Each wall is flat, endless, passes through zero and stands at right angles to its row. A trip goes straight from one point to another. Which walls does it cross, in order?
In the rows, 128 means zero.

Walls:
(1): [146 154]
(2): [101 151]
(3): [164 167]
(4): [143 117]
(5): [135 140]
(6): [155 128]
(7): [160 105]
Trips:
[137 133] to [164 125] => none
[123  49] to [172 118] => 6, 3, 1, 5

Walls:
(1): [143 116  85 124 137 119 129  98 123 123 131]
(2): [165 151 152 102 100 164 126 132 131 106 160]
(3): [116  99 108 145 109 136 159  84 135 130 144]
(4): [110 133 133 159 194 173 150 149 120 149 176]
(5): [158 136 123 139 106 105 151 139 173 168 155]
Trips:
[112 120 103 135 154  95 132 128  73 139 134] to [137 166 130  84 110 181 138  88 137  87  94] => 4, 2
[157 141 149 169 150 109 166 115 133 171 143] to [161 116 125 158 131 105 183 142 160 139 102] => 1, 4
[163 144 106 141 130 134 117 139  72 192 132] to [120 160 137 118 184 142 147 116 109 150  57] => 5, 1
[154 146 126 143 157 128 139 149 131 102 188] to [137 155  95  92 154  92 112 137 137 133 124] => 2, 4
[136 134 122 141 114  55 108 118 145 174 112] to [140 185 108  66 139 120 147 124 106 114  88] => 5, 2

Walls:
(1): [140 159 160 155 171 142 134  89 109 127 131 137 153 190 124 104 141 109
 140 133 164 140 140 112]
(2): [131 109 145  72 108 134 116  66 134 117 122 160 110 109 191 118 134 153
 180 176 155 105 154 151]
(3): [126 143 162 141 129 104  83 114 163 101 100 124 146 154 181 169 104  96
 144 108 124 179 113 112]
(4): [119 124 126 129 120 210  96 107 103 127 185 182  95 110  66 133 116 156
  99 122 119  65 116 110]
(5): [169 141 102 169 166 151 142 112 123 113 121 138 122 113 180 168 117 106
 126 107 117 149 102 112]
(6): [131  63 123 170 143 127  97 137 135 129 183 123 174 104 129  86  79 102
 137  72 113 107 107 160]
Trips:
[105 150 120 134 185 109 179 134 110 143 119 111 167 111  93 118 125 113
 148 150 148 151 111 158] to [141 172 140 104 171 111 127 133 146 157 144 137 131 149 134  98 114 112
 152 118 122 164 167  69] => 6, 5, 3
[134 109 113  60 132  90 144 132 146 155 149 174 106 139 127 126 132 193
  96 139 124  83 177 140] to [122 132 119 156 100 139 159  79 163 139 172  79 113  68 128 159 136 115
 137 130 143 125  94 105] => 5, 6
[106 101 102 162 113 145 191 148  77 160 199 134 150 146 148  93 203 113
 133 115 129 138  95  89] to [114 158 104 175 117 181 126 134 146  79 154 128 131 126  87 147 117 100
 112  86 149 142 126  80] => 3
[ 94 140 137 165 108 161 125 176 166 108 102 118 125 145 145 115 146 162
 131 155 150 110 173 166] to [157 185 154 134 131 119 109 130  92 129  95 146 103 138 126 111 142  63
 117 173 142 104  95 133] => 1, 3, 5
[ 77 114 203 125 115 146 180 140  95 150 135 153 136  95 152  99 142 117
  62  87 143 132 113 165] to [112 121 145 121 172 139  98 108 162 112  98 122 132  91  96 140 103 108
 105 135  96 190 122 162] => 3, 4, 5

Walls:
(1): [126 103 115 146 145 148 136 158  93 131  97 117 124 101  81 155 101 132
 167 134 100 110 150 142 101 111 154 159 117  77 147 135 110  85 121 122
 162 131 202 104 101 112 172  77 150  96 116 157]
(2): [129 145 116 100 118  79 155 125 183 129 142 109 129 113 146  98 136 154
 113 153 135  93  98 142 134 139 139  94 101 162  89 148 134 133 136 130
 103 115 117 119 147 148  77 112 115  67 138 124]
(3): [144 180 131 106 126 150 155 144 114 139 127 154  95  95 100 140 139 146
 175  97  65 110 117 124  84 104 137 144 135  95 194 102 131 122 125 128
 104 105 156 115 139 138 115 106  74  99 138 107]
(4): [151 158 137 100 118 147  93 108 113  91 104 180 136 148 175 145 114 197
 156 146 102  96 159 141 208 136 114 108 136  66 142 138 133 115 145 114
 129 160  83 155  99  95 136 133 113 149 116 176]
(5): [150 131 136 203 121 131 102  83 119 130 116 144 156 169 101 122 173 143
 106 136 166 132 154 123  86 130 158 111 140 111  99 137  89 141  99 125
 135 181 111 136 117 144 122 120 177 150 116 184]
(6): [109 128 157 164 124 134 169 124 105 114 165  89 102 133 137 139 102 145
 103 157  78  70 149 146 161 120  68  95  92 126 118 102 126 124 168 159
 144 151 156 129 110 124 145 139 104 144  86 149]
Trips:
[104 122 107 149 113 115 127 123 175  87 138 134 117 143 180 148 151  95
 147 147 119 133  72  75 102  97  87 133 138  80 127 127 187 117 179 128
 101 120 124 162 123 106 139  91 133 197  91 129] to [124 127 147 142 130 112 119 112 148  73 152 136 153 153 117 143 106 131
 116 119 164 190 120 122 149 146 143 117 145  65 130  64 138  98  79 183
 126 144 145 109 140 112  77 110 147 186 129 163] => 5, 6
[155  75  89 141 109 150 108 138 116  87 112 135 153 148 152 121 142 137
 110 132 155 125  80 108 101 110 111 141  96  89 148 119  98  91 113 121
 152 107 119 139 141 184 128 150  88 147 136 158] to [109 104 150 121 105 129 119 100 138 131 105 213  97 136 139 148 100 157
 132 112 137 137  97  68 134 115 123 122  86  90 102  92 122 168 154 119
 148 173 134 105 123 145 133 148 146 171  99 161] => 1, 6
[ 80 136 124 111 153  89 114  93 112  97 108 174 169 105 131 125 146 155
 133 117  92 108 128 136 153 188 163 125 129 131 165 157 107 115  74 104
 174 145 130 163 118 106 130 115 123 133 146 125] to [142 103 133 157 109 182 127 109 114 153 152 116  87 118 124 128 136 134
 106 117 128 122 145 135 117 178  97 156 111 152 165 123 159  68 113  99
 158 135 109 141 122 177 156 165 144 111 148 127] => 3, 6, 4

Walls:
(1): [197 153  89 114 110 149 106 131 136 110 125 153 117 111 115 113 149 130
 108 181 148 140 122 141 141 156  66 140 109 157  93 146 133 107 164 148
  89 140 163 130 169 146 122 169 107  85 101 136]
(2): [115 138 129 118 109 116 142 129  97 113  65  98 114 148 141 118  94 110
 121 140 141 129 185 106  99 102  59 119 148 157 162 117 153 174 146 118
 144 197  89 169  79 117 165 119 151 153 148 112]
(3): [133 127 131 182 150 110 144  90 128  67 138 137 161  93 146 115 133  97
 111 124 161 104 125 152 142 105 125 116 123 113 171 145 106 139 118  84
 145 154  83 102 147 135 173 103 118 139 147  81]
(4): [140 150 137 140 144 110 101 115 125 145 107 117 188 157  78 139 131 148
 106  81 162 133 104 175 105 106 103 102 165 138 151 127 128 130  94 134
 106 157 114 101 118 183 150 140 141 135 113 117]
(5): [157  83 132 105 106 145 135 153 106 170 133 147 147  79 125 171 123 157
 102 108 133 181 116  92 115 116 139 101 123 156 104 112 119 149 191 161
 129 108 129 154 148 113 122 145 160 115 153  91]
(6): [ 97 169 126 136 167 146  88 143 107 129 148 155 153 139 148 183 136 145
 105 147 101 152 126 162 144 124 144 156 172 150  95  94 117 156 116 124
 151 123 135 192 126  77 131  74 118 117 180 135]
(7): [143 119 134 168 178 178 172 111  89 150 119 133 125 110  70 135 124 180
 112 164 130  69 137 155 112 109  73 148  94 128 100 160 122 178  64  89
 147 138  69 139 120 127 149 142 125 170 163 151]
Trips:
[ 94 106 141 109 148 129 112 124 159 116 106 121 162 140 113 129 117 119
 189 108  94 122 142 118 143 127 117  97 157 136 153 158 109 129 143 160
 152 127 112 118 106  91 171 111 164 101 165 145] to [123  97 139 131 152 150 104  76 124 153 133 140 142  70 123 124 121  99
 191 118 157 154 168 144 149  69 164 157  80 159 163 144 132 155  52  94
  87 141 131 121 181 107 151 127 124 143 102  89] => 7, 6, 2
[127 130 146  84 132 119 114 116  64  89 149 134 169 105 174 119 225 158
 128 150  94 106 122  47 121 114 127 157 139  80 139 141 124 112 118 153
  89 121 136 123  86 140 124 146  84  81 160 142] to [ 93 124 106  97 143  97 142 124 154 182 173  98 137 138 162 154 169  81
 112 145  98 159 119 104 102 170 128 155 102 126 139 106 135  90 136  88
 148 177 114 117 123 130 140 113 130 126 116  80] => 1, 3, 2
[104 124 129 140 141 107 135 155 113 144 158 126 175 143 130 170 130 129
 114 109 169 142  70 112 164 156  89 118  86 113 111 151 117 148  90  97
  68 115 104 139 124 118 133 111 112 149 186 142] to [132 101 140 116 107 150  83  95  96 122 138 142 115 169 118 120 128 129
 139 155 103  90 130 132 135 115 163 133 109 134 165  99 133 141 136 115
 147 122 100 126 117  80 154 126 146  67 124 103] => 4, 2, 5, 7
[118 102 128 129 138 151 113 144 115  88  93 158  91 139 168 146  93 116
 162  95 142 106 137 127 111  93 181  78 128 123 173 107 143 113 137 147
 133 119 127 153  82 105  75 181 165 164 136  90] to [ 88 131 108 137  91 117 156 150 118 148  77 165  82 109  90 138 102 145
 106  88 142 135  86 172  78 149  96 120 168 127 165 114  85 137 134  99
 129 121 146 154 115 171 172 184 127 151 122 100] => 4, 7, 3
[122  95 148 153  73 163 110 114 101  87 130 171 134  89 143 121  97 133
 108 143  93 157 156 141 122 117 174 113 161  95 145 115 160 137 209 121
 113 172 177 152 142 147 125 148 148 117 163 163] to [127 122 106 150 119 163  94 141 116 115 122  74 116 152  87  51 181 179
 135 124 109  94 113 129 134 125 115 137 120 153 139 149 142 154 135 146
 135 125 131 166 188 112 141 116 101 123 145 115] => 7, 5
[135 177 158 110 148  95 199 114 163 157  86 106 156 154  95 177  86  88
 141 104 125 171 184 147 158 150 149 133 133  59 134 114 113 130  85 186
 131 159 119  91 108 131 151 133 153 112 149 139] to [140 181 144 151  89 111 145 148 169 146 140 120 141 109 158 124  79  90
 164 156 118 127 113 128 172 129 163 191 118 113 103 129 129 136 124 143
 141 112 134 137 163 176 154 124 144 129 132 135] => 2, 3, 4, 6, 1
[108 180 182 147 144 168 120 113 115  85  76 134 123 102 159 138 107 161
 152 153 182 140 125 117  90 151 109 118  96 126 135 137 112 104 100 197
  89 150 103 111 184 126 185 115 125 143  78 118] to [120 159 129  55 112 114 103 191 125  97 142  97 129 116 106 179 158 146
 128 102 137 147 113 160 114 112 109  90  74 140 129 162 123 151 147  83
 125 153 136  86 121 126 181 122 129 159 170 161] => 5, 6
